Each row of a before or after table is a point. The points were changed in one or more steps. Then noise was added and the rows were shuffled. The steps act on how far a point lies along the listed directions, d1 being the first. Name the steps. A step turns or swaps two directions, mirrors them in a line or flattens them onto one, adds a multiple of one to another, or multiplies one. Angles are multiples of 10 degrees, from the lower direction toward the higher: turns from -170 to 170, lines from 10 to 170 but not 90. Use the fewest steps. Two steps may share a direction if one is a turn and the other turns, adds or multiplies; they go together, in the order done. Otherwise the lowest direction goes first.

Directions:
(1): [ 28  -5 -45]
(2): [ 34 -33  25]
(3): [-30 -42 -14]
Before, 8 rows:
[[-11 -17  14]
 [-34 -27  -1]
 [-38  -5 -17]
 [-44  -5  -3]
 [-17  -1  -1]
 [ 54  58 -57]
 [ -6 -11 -59]
 [-26 -19  -5]]
After:
[[  8 -26  16]
 [ 23 -41 -38]
 [ -7 -15   7]
 [-12  19 -96]
 [-12 -36  19]
 [ -5 -38   6]
 [  9 -32  27]
 [  6  -3  24]]
Steps: turn d2 and d3 by -80 degrees

Directions:
(1): [-43  17  40   7]
(2): [36 -7 38 32]
(3): [ 24  32  19 -43]
(4): [ -5 -49  20 -30]
Before (10 x 4):
[[-13   5  44  14]
 [ -1  -9 -58 -17]
 [-10   3  67  11]
 [-28  25  52 -24]
 [ -1   5 -48 -41]
 [ 36   4 -29  -3]
 [-16 -25 -23  -1]
 [ 14  29 -29 -52]
 [ 17  23 -20  59]
 [-21  13   0  -3]]
After (10 x 4):
[[-15  22  -2 -34]
 [ 12   1 -12   2]
 [ 46  12  -1  41]
 [-48  -7  -7 -55]
 [-61 -12 -25 -33]
 [ 64 -40  33 -20]
 [-25 -29  17 -18]
 [ 49  23  -1  59]
 [ 16  11 -38  54]
 [-55 -36 -31  -8]]
Steps: turn d1 and d4 by -130 degrees; add -0.7 times d1 to d2; multiply d3 by -1

Directions:
(1): [-44  47   3   4  -3  49 -32  -3]
(2): [ -5  21 -42  30  -3 -52 -42   1]
(3): [ 16  13  47  -7  17 -15 -28  60]
(4): [-29  33 -21 -27 -12 -21  50  36]
(5): [ 56  27 -42   2  22  34   6  18]
(6): [ 20  -4   1  16 -79  14  -5  20]
Before:
[[  5 -10  95   2 -14  46 -64   5]
 [  1  14   7  18 -11 -34 -62  52]
 [ 27  21 -11  49  -7  65 -37  -6]
 [-48  20  15  -6 -36  13  -8   2]
 [ 41 -11  71   6 -23  35 -42  24]
 [ -6 -39 -13   4 -19  -2 -19 -42]
 [  9  11 -49  11  45 -23  11  24]
 [ 42  16 -41  10 -11  42  12 -16]
 [ -6 -38 -29  18  21 -51  -4 -33]
 [ 22  12  22  15  15  71 -37   7]]
After, 10 rows:
[[  0 -10  32 -27 -10 -21  -9  43]
 [ 34  29  22  18  38  62 -13  36]
 [  1   8 -38  32 -42  18  -1  13]
 [ -2 -13  15   4 -45 -34  -6  44]
 [ 30 -25  45   3  60  32 -34 -41]
 [ 23 -47  16  10 -34  52  -8 -27]
 [ 27 -30  50   6  62   8 -52 -39]
 [ 28  12   4  17  50  33 -41   5]
 [ 13  45   0 -15  24  32  14  29]
 [-13  -9   1 -19   3  11  22 -11]]
Steps: flatten d1 and d5 onto the line at 60 degrees; turn d2 and d6 by 110 degrees; mirror d3 and d4 in the line at 120 degrees
